Every row gives one point. Each copy is the shape, with its points in the same order, stretched, turned, moved and blurred by noise. Some copies are also mirrored. Which?

Shape (8 x 3):
[[-11  -4 -39]
 [ -9  -8  48]
 [-44  -9  95]
 [-29  -2  -2]
 [ -1 -21 -69]
 [ 29 -12 -24]
 [-19 -39 -10]
 [ 12  14 -24]]
Copy 1 (8 x 3):
[[ -3 -16  40]
 [-29  19 -18]
 [-62  45 -28]
 [-18  13  36]
 [  7 -35  56]
 [ 18 -36  -6]
 [-33 -15  19]
 [ 17  -8   3]]
Copy 1 is: mirrored
Copy 2 (8 x 3):
[[-17   2  -8]
 [ 47  11  14]
 [ 78  34  60]
 [  6  13  25]
 [-44  22 -47]
 [  3  -2 -40]
 [ -1  31 -18]
 [ -1 -21 -16]]
Copy 2 is: mirrored
Copy 3 (8 x 3):
[[ 40   3  37]
 [-19  21  -5]
 [-47  54 -13]
 [ 24  28  30]
 [ 44 -19  45]
 [ 22 -40  -5]
 [  2   5  43]
 [ 40 -18  -7]]
Copy 3 is: mirrored

Shape (8 x 3):
[[-22 -40  10]
 [ 10 -35  -5]
 [ 21  65  -3]
 [-23  95   5]
 [-58 -27  -9]
 [ 22  18  46]
 [-14 -18 -13]
 [-16 -26   4]]
Copy 1 (8 x 3):
[[ 23 -10 -75]
 [ 31  25 -43]
 [-17 -18  51]
 [-59 -66  46]
 [-24 -17 -90]
 [ 47 -42  17]
 [ -2   7 -50]
 [ 18  -6 -55]]
Copy 1 is: only turned
Copy 2 (8 x 3):
[[-13 -30  35]
 [-23  -4  36]
 [ 22  53 -17]
 [ 53  40 -40]
 [-12 -44  -2]
 [ 30  25  32]
 [-21 -10  14]
 [-13 -11  20]]
Copy 2 is: mirrored
Copy 3 (8 x 3):
[[-37 -28 -31]
 [  7 -36 -20]
 [ 14  29  45]
 [-40  80  50]
 [-60  15 -52]
 [-16 -28  46]
 [-10  -7 -29]
 [-24 -20 -22]]
Copy 3 is: only turned

Shape (10 x 4):
[[ 16 -16  31  -7]
 [ 44 -23   6 -12]
 [-15 -40   0  32]
 [ 58  16  12 -21]
 [-35 -86 -28   4]
 [  7  26  26   9]
 [-29 -55   5  17]
 [ 18  42 -49  21]
 [  9  -1   3 -56]
 [-36 -56  11  39]]
Copy 1 (10 x 4):
[[ 17  33   6  29]
 [ 44  49 -10  14]
 [ -1  -6 -42  49]
 [ 46  56   6 -29]
 [ 29 -44 -50  95]
 [-13  13   2 -14]
 [  4 -20 -33  76]
 [  8 -20 -45 -71]
 [ 49  -6  21   6]
 [-21 -21 -45  78]]
Copy 1 is: only turned
Copy 2 (10 x 4):
[[-24  10 -11 -15]
 [  6   3 -13 -11]
 [  0  -2  61 -12]
 [-12  -1 -56  15]
 [ 52  49  91 -51]
 [-52  -2 -18  24]
 [ 11  24  61 -31]
 [  5 -11  -4  71]
 [ 13  49 -52 -12]
 [ -5  15  86 -36]]
Copy 2 is: mirrored
Copy 3 (10 x 4):
[[-15 -26  10 -35]
 [ 26 -33  -3 -37]
 [  7 -25  72  -5]
 [ 27   1 -31 -48]
 [  0 -63  67  24]
 [ -1  14   6 -32]
 [-16 -47  67  -1]
 [ 50  40   6  16]
 [-14 -21 -40   1]
 [-14 -36  87  -1]]
Copy 3 is: only turned
Copy 4 (10 x 4):
[[-10 -15  15  30]
 [-24   5 -10  34]
 [ 38  -8   8  15]
 [-44  18   8  23]
 [ 43 -27 -40   8]
 [ -6   0  45   3]
 [ 39 -27  -2  15]
 [  3  54  14 -33]
 [-36 -21  -7  -7]
 [ 55 -25  11  18]]
Copy 4 is: mirrored

Shape (11 x 6):
[[ 39  -3  21 -41  30  14]
 [-55 -62 -31  11   0  27]
 [-29   6  46 -47 -18 -30]
 [ 20 -28 -19 -11   6 -22]
 [  7  -6  44  -4  31 -14]
 [ 32  18   3  -1   6  11]
 [ 11 -32  20  95 -25   1]
 [ 34 -10  36  12 -47 -30]
 [  4  -1 -10  38  19  -2]
 [ -2  -4  19  21  -2   4]
 [-39 -42 -34  64  32  24]]
Copy 1 (11 x 6):
[[ 33  12  51 -13 -16  -2]
 [-56  14  35 -23  58  58]
 [-34   4  32 -15 -35 -15]
 [  2  14   5 -38  24  13]
 [  3  28  35   1  -2 -19]
 [ 23  16   8  13  -8  16]
 [-10  13 -16  53  63   5]
 [  2 -16 -12  11   3 -23]
 [ -1  36   0  15  26  19]
 [ -7  20  19  23  14  10]
 [-40  49  22   9  75  52]]
Copy 1 is: only turned
Copy 2 (11 x 6):
[[ 67  17  30 -13 -44 -11]
 [-24 -82   8  13  25  14]
 [-23  -6   2 -47 -72  17]
 [ 13 -11 -10   6 -32 -40]
 [  5  17  59 -15 -44 -19]
 [ 32  31  16  -5  -1 -24]
 [-41  16  41 -37  68 -95]
 [ -8  26 -16 -61 -29 -79]
 [-14  13  27  16  25 -27]
 [-17  10  27 -27   8 -19]
 [-35 -36  54  36  73 -12]]
Copy 2 is: mirrored
Copy 3 (11 x 6):
[[ 16 -46  -3 -28  33 -17]
 [-57 -37 -22  26 -59  26]
 [ 15 -32  -4  33  -8 -60]
 [ 23 -20  -3  -3 -16  11]
 [ -2 -22  21  24  24  -5]
 [ -2   6   7 -21   6  -8]
 [-63  50  69  21 -61  35]
 [ 15  15  50  -3 -45 -32]
 [-26  21   9  18  -6  30]
 [-28   5  19  15 -19  -3]
 [-75   7  -2  40 -31  69]]
Copy 3 is: only turned

Shape (14 x 8):
[[-10 -17  -5  50  21   6 -22  19]
 [ -8  10  15 -10  32 -10  -9  20]
 [ 66 -11  -9  -4 -34 -20 -14  17]
 [ -7 -18   7  -8  17 -12  -9 -22]
 [-10 -22  18 -10  26 -39  -6   9]
 [ 12   4  -2  -4  28  18  12  20]
 [-11 -10 -31  -1 -12  11 -20  -1]
 [-14 -16  12   3 -30   9 -12  12]
 [ -6 -13   5  15  18  -2 -15  -1]
 [ -3   3  17 -14  24  18 -21  17]
 [ 95  85  17  23  25  19 -12 -19]
 [-14 -22  18  -4  22  14   2  13]
 [-16  20  17   8  30  16  27  14]
 [-15   7  11   6  23 -59 -15  23]]
Copy 1 (14 x 8):
[[-18  -2  14  16 -12 -64  53   1]
 [  7   2   8 -11  16 -33  -6 -17]
 [ 14  16 -72 -28 -17  16  16  -1]
 [ 10   8  15 -19   0  -2  10  30]
 [ 37   8  13 -27  10 -17   6   4]
 [-24 -25  -3  -9   3 -22  -6 -10]
 [-35  23  -2 -13 -24  -3  34   3]
 [  1  23  -4  18 -46  -6   4 -10]
 [ -1   5  10  -1   0 -28  26  10]
 [ -6   7   6  -5   0 -40 -16  -4]
 [-25 -13 -85  24  69  -9  -8  -4]
 [ -1 -11  21  -3 -19 -30  -8   7]
 [-14 -34  15  22   7 -22 -14 -26]
 [ 40  24   3 -19  27 -27  22 -31]]
Copy 1 is: mirrored
Copy 2 (14 x 8):
[[ -8   5  -4  17 -10 -24 -13  52]
 [  4  28 -20 -20  10   0   5  21]
 [  8 -20  -8 -30 -55   9 -24  -7]
 [ 27  -1   4   5   8  -7   9  -1]
 [ 12  21 -25  -6   3 -15   9  -1]
 [  6  21 -15 -10   3  26   5  32]
 [-17 -32   8  15  15  14  -6 -11]
 [-13 -32   5 -15  -4  -6  12  18]
 [  8  -1  -1   7   1  -8  -3  20]
 [ 12  -8 -10 -26  24  14  -3  33]
 [ 39  44  47 -59 -12  45 -40  65]
 [  8  -2 -21  -7  11  -3  13  35]
 [  0  32  -5 -10   5  19  24  53]
 [-14  39 -26 -20  -6 -23   5 -12]]
Copy 2 is: only turned
Copy 3 (14 x 8):
[[-32 -36 -31   0  36  22  15 -38]
 [-15   3   8 -27  44  28  14   5]
 [ 55  15   9  -7  19  -7  -4 -37]
 [-21  15  -4 -23  12  -2  39   3]
 [ -7   5  -3 -34  38  12  41   7]
 [ -7 -18  19   1  27  28   4  -3]
 [-20  15 -11 -23  -2   8  -5 -26]
 [-10   2 -12 -29  11 -13 -15 -10]
 [-19  -6 -13  -5  24  11  20 -13]
 [-26   6  16 -13  42   2  -1  -3]
 [ 40  17  14  85  41  31   3  -9]
 [-27 -19  12 -20  29   5   5   6]
 [-23 -24   6  -4  21  37   5  19]
 [ -1  16 -19 -33  54  37  34  -2]]
Copy 3 is: only turned
Copy 4 (14 x 8):
[[-33 -11  11 -10 -24   8 -25 -14]
 [-18   8  30 -12   9  -3  12  -4]
 [ 28 -52   4  27  10  -3  -1  54]
 [ 16   6  11  10   8   4  -2 -23]
 [-10  -5  40   7  20  15   9 -22]
 [ -5  -9  13 -26 -25 -10  12  -8]
 [ 19   3 -11  -7 -10  33  -8  15]
 [ 18  10  19  28 -30  11  -9  26]
 [ -7  -1   6  -6  -1   1 -13 -18]
 [  6  19  33 -13  -4   0  -1  -2]
 [  0 -42 -22 -29  39 -95 -29  33]
 [  4  14  37   2 -26  -2   7 -28]
 [-22  14  15 -13 -23 -26  13 -21]
 [-38  -9  26  14  26   6   9   8]]
Copy 4 is: mirrored

Shape (12 x 9):
[[  2  33 -16  13   3  68  51  -8  30]
 [-34 -10 -31  -7 -31 -33 -47 -45 -19]
 [-30 -11 -26   3 -20  -8 -51 -21  -1]
 [ -4  -9   8   9   7   9 -21 -16  -9]
 [ 27  -9  17  29 -27  38  42   3  42]
 [-28   8 -44  20 -17 -33 -54  15  -3]
 [  2  13  31  -4  11  -7  17   7 -15]
 [ 23  16 -23  35 -31  33  57  -8  -8]
 [-20 -36 -47  12  18 -34 -22 -22   0]
 [ 55  25   6   1  10   5  -4 -18  10]
 [-17 -31 -47 -41 -20 -25 -50   4 -18]
 [ 31   1   2  36   0  62  18   2 -15]]
Copy 1 (12 x 9):
[[ 68   3  38  44  12   2  35  61  43]
 [ -3 -40  -3 -13 -71  43 -40 -41  15]
 [ 12 -12  14 -17 -31  45 -38 -33  18]
 [ -3  -5  26   9 -13  15   4 -16   0]
 [ 24  14  47  -5  20  -2   6  95   7]
 [ 27  -2 -19 -54  -7  32 -33 -41  11]
 [-12   9 -11  26  -4 -23  13  14 -13]
 [ 19 -34  15  -3   1 -16  38  80  43]
 [ 38 -31  18 -24 -46  -1 -24 -39 -23]
 [  2  48  21 -18 -16   6  62  35 -11]
 [-13  11  14 -47 -53  -3 -61 -41  30]
 [ -1  -6  60   1  32  -6  54  41  32]]
Copy 1 is: only turned
Copy 2 (12 x 9):
[[-40  22 -45 -10  26 -15  43 -25 -68]
 [-37 -59  16   1 -30  -9 -68 -14  43]
 [-35 -20  13 -12 -19  -7 -46  -4  45]
 [-36   3  16   9 -20 -15 -18  -4  12]
 [-32  38  16 -18   6  12  51 -47 -46]
 [ -9 -40  -6  -2  -1  38 -35  15  65]
 [ -6 -10   1  14 -19   4   7  11 -31]
 [-37 -29   3  -2  29   7  52 -41 -48]
 [ -7 -36 -14  33 -43  -3 -34 -29  56]
 [-37  13  18  66  19  20 -22 -16 -30]
 [ 34 -43  22  -4   0 -20 -80   1  55]
 [-45  25  23   7  28 -17  43 -12 -21]]
Copy 2 is: only turned

Shape (16 x 11):
[[-23 -15  30 -36 -16  -8 -15   1   2 -18  -2]
 [-45  -5  -1 -29 -26 -53 -17  32  28 -36 -20]
 [-25 -38  21  23  -2  -6   9  30  44 -18 -32]
 [-15  29  15 -26 -13  -1  25  23  12   8 -22]
 [-37  18 -33 -17 -17  23 -19  36  34  21  33]
 [ 15  23   4  -8  28  16 -21  -7 -32 -37 -41]
 [-50 -10 -29  40  53  29 -29 -31   5   2  -6]
 [ 25 -12 -31 -21 -14   1 -28  40  27 -30  31]
 [ 28  35  -9  -1 -18  -4 -43   2   7 -41   0]
 [ 13  38  25  34   0  21  26  40 -16 -46   4]
 [-23  10 -46  -9 -33 -16 -10  15 -32  31   3]
 [ -5 -36  29  29  -9 -17 -34  33 -19 -10  -7]
 [  2  18  -2  33 -12 -42  23 -18  13  18  -9]
 [ 15  -8  11 -14  28 -16  35  -3  52  48   7]
 [  3 -38 -51 -34  -7  17   9  41   2  11  44]
 [-21 -19 -41   8 -21   6  -5  -1   9 -10 -10]]
Copy 1 (16 x 11):
[[-33  23   6 -37 -14 -29 -14   9  44  -6  12]
 [-42  -3  52 -10 -39 -35  34   2  17 -44  19]
 [-19  -9  -8 -33   9 -49  50 -43  25 -14 -15]
 [ -2   2  -1  -8  -9  12  21  47  32   9 -33]
 [-30 -24  21  79  32  -4  20   4  20  18  33]
 [ 16  69 -13 -17 -30  40 -40  -3  15 -10 -40]
 [-17  29 -54  26 -15  15 -14 -95  13  60  18]
 [-28  22  44  25  60  -6   5  -6 -11 -63  30]
 [ 29  47  65   7  -8  29 -20 -18 -21 -32  -1]
 [ 90  37 -27  23  -4  18   6   3  -3 -22 -35]
 [-19 -40  -5  25 -19 -19 -30  30 -24 -15  13]
 [  6  18 -20 -16   2 -77 -21 -32 -14 -32  -7]
 [ 17   3  -6 -47 -14   7  23  -6 -57   5 -21]
 [-45  31 -37 -42  62  21  49  22 -12  29 -25]
 [-55 -20 -37  31  80 -16  -4  32   2 -37  41]
 [-15 -30  -2  -6  -2  -4  -5 -21   4 -15  25]]
Copy 1 is: mirrored
Copy 2 (16 x 11):
[[ -7  21   5  21  -2 -38  -6  12 -14 -69  15]
 [-21  -2 -40  15   1  -5  22  33 -64 -92  32]
 [-25  28 -28  36  -6  15 -21 -20 -43 -38  19]
 [ 32  17 -44 -22  19 -14  15 -14   4  -7  -2]
 [  9 -22  -7  -7 -32 -10  26 -10 -11  12 -67]
 [-34   6   6 -40  26 -17 -36  15   3   4  26]
 [-34  -2  -9  -1 -66  15 -45  30 -41  64  11]
 [-58 -11  21  -6 -17  14   1 -11  -1 -56 -65]
 [-39 -20   6  -7  42 -16 -43  22   2 -38 -45]
 [ 16  17  26 -34  58  30 -51 -16   4  -4 -23]
 [ 11 -31  -3  11  14  20  44  28   3  13  10]
 [-44  33  42  53  35  10 -16  24 -29 -39  12]
 [  7  20 -54  27  22  41 -21  37  -3   1  -6]
 [ -7  67 -70  -5 -49  18   7  -2  21  10 -54]
 [-21  -6  28 -11 -60  37  43 -26  16 -20 -43]
 [-15 -32 -10  22 -15  20  -7  -5 -14 -13  14]]
Copy 2 is: only turned

Shape (17 x 12):
[[ -8 -40   6  23  42  31  20 -15  25   1  17 -28]
 [-36 -16 -21  19 -19 -22 -25 -28  23 -20 -36   5]
 [  1  22   1 -24  39 -41  -3  23  -7  17  11 -48]
 [-20 -17   5  14  32  26  -6 -11  12 -27 -46   2]
 [-17 -20 -38  -6 -15  23 -22 -30  -9 -10 -30  11]
 [-17 -15 -14  -1 -24 -14 -10  -8  -8 -31 -40  13]
 [ 40 -28  28 -19  23  10   9 -56 -19  26  46 -60]
 [ 11 -45  51 -14  30  -8  -8 -23   0  37   5 -25]
 [-20 -12  11  35  15  -8  13 -28  21 -30 -24  13]
 [ 10 -14 -25  19 -13   6  -4 -32  48  -6 -69   4]
 [ 55   6   0 -20  29 -40 -24  14 -17  -2  26   2]
 [ 13 -25  -3 -38 -18 -10 -17  23  -5  16  -4  -6]
 [ 16  11  -7  12  18 -26 -22  28 -57  53   6 -11]
 [ 18  -1  -4 -40  29 -38  24  -4 -14  42  27   9]
 [ -9 -48 -40  26 -12 -25  -8   2  12 -20 -36   3]
 [-21 -39 -40   6  27 -12 -32 -33   9 -21 -51  10]
 [ 32 -48  36 -15  42   7  51 -44 -19   8   0 -55]]
Copy 1 (17 x 12):
[[ 35 -20  13 -34  35 -29 -46  14  15 -17 -58   1]
 [ 39 -44 -20   2 -24  26  14   4 -19  -3 -26  14]
 [ -9  12  -3  27  23  14 -23  23  -1  25 -23  31]
 [ 15 -25  -1 -20 -10  10 -38  10 -14 -42 -32 -15]
 [  5 -42   3  12 -24  -1  35  31  -3 -12 -24 -13]
 [ 10 -39 -12  15 -21  14  20  -4 -32 -19   2   4]
 [-32 -24   6  -6  31 -51 -26  14  42  75 -18   6]
 [  0  -2  17 -15  22 -13 -39 -18   7  71 -28 -15]
 [ 32 -30  -8 -36  -1  15 -26 -13  -6 -32 -10  18]
 [ 38 -47 -27 -33   9  30 -20  26 -10  -7   6 -34]
 [-11  -8  44  43  25 -16 -16   0  24  13  22  -2]
 [  7  -3   9  32   7 -22   6   4 -17  25   0 -21]
 [-38  25  29  41  27  35  38 -11  15  26 -26  -1]
 [  0  12  50  -6  35  -6  15  17   3  42  11  15]
 [ 51 -53   1  13  14  18  14   2 -39 -23 -32  -2]
 [ 31 -59  16  12 -18  27  10  29 -28  -6 -48 -14]
 [-25 -30   3 -38  48 -29 -55   9  -8  40 -18   2]]
Copy 1 is: only turned
Copy 2 (17 x 12):
[[-18  -1 -28 -73 -43 -13  18  36 -30 -19  -5  -5]
 [ 19  17  19   6  12 -22   9  -2   2   5 -43  77]
 [-19   6  28 -36  22   9 -13 -29 -34 -15  -9  -7]
 [ 31  14 -26 -29 -13  34  -5  13 -12   9  -4  31]
 [ 35   1  11  -6 -25 -23  26 -19  24  16  10  57]
 [ 51  15  22  16  -1  -4   0 -10  10  -9 -15  43]
 [-10 -51  41 -64 -78 -14  26 -21  14 -43  21 -35]
 [ -3 -19  61 -38 -31  12   2  31 -15 -22 -17 -36]
 [ 26  11 -12 -25  16   9   0  33  -7 -16 -44  34]
 [ 10   6  -4  15  -9   2  47 -18 -15   0 -54  84]
 [ 28 -40  49   3  30  20  -4 -34 -23 -34  13  13]
 [ 12 -17  46  16  -6 -10  26 -19 -17 -12   5 -17]
 [-21  10  71 -17  38  -1   9   3  24 -12  51  16]
 [ 32 -12  57 -48  34  -8  25   1 -31 -31 -17 -20]
 [ 31  25  22  -1  -9 -24  29  -5 -30 -28 -30  65]
 [ 61  12  28 -29 -14  -2  17 -11 -20  -4 -27  91]
 [ 29 -12  25 -90 -81  21  25   1 -12 -66  -8 -44]]
Copy 2 is: only turned
Copy 3 (17 x 12):
[[ 34 -24 -20 -30  36   5 -26  26   2  63  12 -35]
 [-18 -40 -72  14  -2 -15  20  46 -15  25  14 -35]
 [-10 -23  15 -33 -15  40 -40  25 -19  -3   1   5]
 [ 20  -7 -69   7  17   7 -28  42  -8  37  17 -58]
 [  6 -34 -40  14 -14  -9  28   7  -6  31  12 -54]
 [-18 -29 -58  16 -10  -6  -3  19  -3 -10  22 -33]
 [ -1   8  58 -59 -19 -17 -50 -34 -24  66   2 -18]
 [ 14  23 -26 -56 -26 -20 -41  -6 -31  39   3   0]
 [-13 -20 -63   6  30  -3 -15  36 -24  37  21 -35]
 [  7 -25 -42  16  -3 -33   9  59 -27  33  15 -73]
 [ 17  10   7   6 -36   5 -46   4  -5  16  33  23]
 [ 13  -3  -4 -19 -41  -6  -9   3  14 -20  13  -1]
 [ 23 -12  -7  -1 -19  12 -28 -23 -36 -29   1  32]
 [ -1  28  27 -35 -25   7  16 -16 -36 -11  33   9]
 [ 18 -64 -66   0   3 -20   6  45  -9  -3  33 -33]
 [ 28 -39 -95   4 -15  -5  16  42 -23  47  35 -52]
 [  1   5  14 -65   0  -1 -66 -18 -31  42  28 -56]]
Copy 3 is: only turned

Shape (16 x 12):
[[ 19   0   1   6  15  -7   0  17  17 -27   2  25]
 [ 12  20  -8  -9 -26  14  -3 -15  34  16  45  10]
 [-82  43  -1  11  25   5  -8   3   5  20  61   5]
 [  0 -13  10 -39  -7  15 -13  27  27  13 -10  17]
 [-23  14  39   4  13 -10 -23   4  -1  16  21 -38]
 [ 13 -11 -14   2 -13   3 -19 -14  25  23 -15  -8]
 [  0 -23  -9   0  -8 -24 -26  16  17  -5  40 -28]
 [ 13 -30  -4  -6   3  12  23  82  24 -34 -15  -9]
 [ 24 -32 -11   0 -26 -62  13  -1  17  23   2 -12]
 [ 32 -13  16   6   5  -5  -1 -15 -91 -11  -1 -28]
 [ 31 -32  10   3  -8  21  -1 -15  30  26   0  33]
 [ 35  -4 -16   9 -22   4   1  62  12  22 -18 -25]
 [-15 -15 -15   5 -26  19 -31  -7  -8  -5  30  15]
 [-25   4  40  -5 -33   9 -13 -12  28  17 -19 -31]
 [ -2  15 -14 -12   9  18  -3 -14 -21  16  -8 -40]
 [ 33  28 -12   4  15 -47   7   7 -19  17 -16  15]]
Copy 1 (16 x 12):
[[ 14   6   2 -15 -21   6   9 -14  17  19  17  16]
 [ 18 -30   7  13   0   3 -30  14 -47   5  28  17]
 [ 33   1  95  -1  27   9 -83  32 -22  18  40  17]
 [ 14  20 -24   5 -16  12  -1  24 -21  13  33 -31]
 [ 15  18  25  33  -6 -35 -36 -10  19   4  22 -15]
 [ -8   2 -23  -3  -4 -22 -14   3  -9  26  -2 -15]
 [  3  -9  33  28 -15 -15   7  12  -8  38  26  -9]
 [ 27  -7  -5   6 -24  25  44  27  31  14  18 -28]
 [-36 -18 -17  30 -19 -39  32  30   4  36  33  19]
 [-46  22  27   8 -14 -38  26 -22   3 -53  -4 -12]
 [  5  28 -39  18  -3   5 -17  11 -26   7 -28  -3]
 [ -7 -24 -17  11 -47  -2  12  28  17   4   5 -33]
 [ -1   7  45  -8  22  26 -23   0 -48  18  -9 -17]
 [ 11  10 -31  24  35  -9 -29 -10  11   3  10 -35]
 [  1  -1  16 -16  -2 -43 -14  10 -13 -28  18 -21]
 [-31 -11  -7 -14 -49 -33  12   3  21  -4  44  38]]
Copy 1 is: only turned
Copy 2 (16 x 12):
[[ -3 -11   2   2  40  20 -10  -2  -6   3  18 -33]
 [ -5 -20 -36 -18  -4  47  45  10 -14 -12   1   8]
 [-56  29  -9 -28  -1 -27  51  10  69 -33   7  -6]
 [ -5   4 -14  28  22   4 -13  26 -37  25  27   7]
 [-13  21  16  20   5  -2  34   3  12 -22 -18  23]
 [ 22 -12 -12   7 -11  21  15 -14 -37 -16   7   8]
 [ 10  31  -7   5  28  36   4 -30   1 -27  16  14]
 [ 11  -2  29  13  67  15 -47  37 -24  14  79 -32]
 [ 38   0 -22   1  21  27  -9 -15 -15 -58 -10  18]
 [ 42  21  33   1 -32  29 -57  21   7  19 -58   4]
 [  6 -41  -4  -8   4   6   2  -8 -39  19   3  29]
 [ 11 -14  12   4   9  43 -16  42 -46 -34  29  -4]
 [ 17  27  -6 -36 -13  16  -1 -18 -11  18   0   4]
 [ 33   1  12   7  -3 -13  54   8 -36  -1  -3  23]
 [ 17   2  -1  21 -31  22   1  26   1  -9   0  -1]
 [ -5 -14 -18  14   2  32 -20  22   0 -54 -31 -29]]
Copy 2 is: mirrored
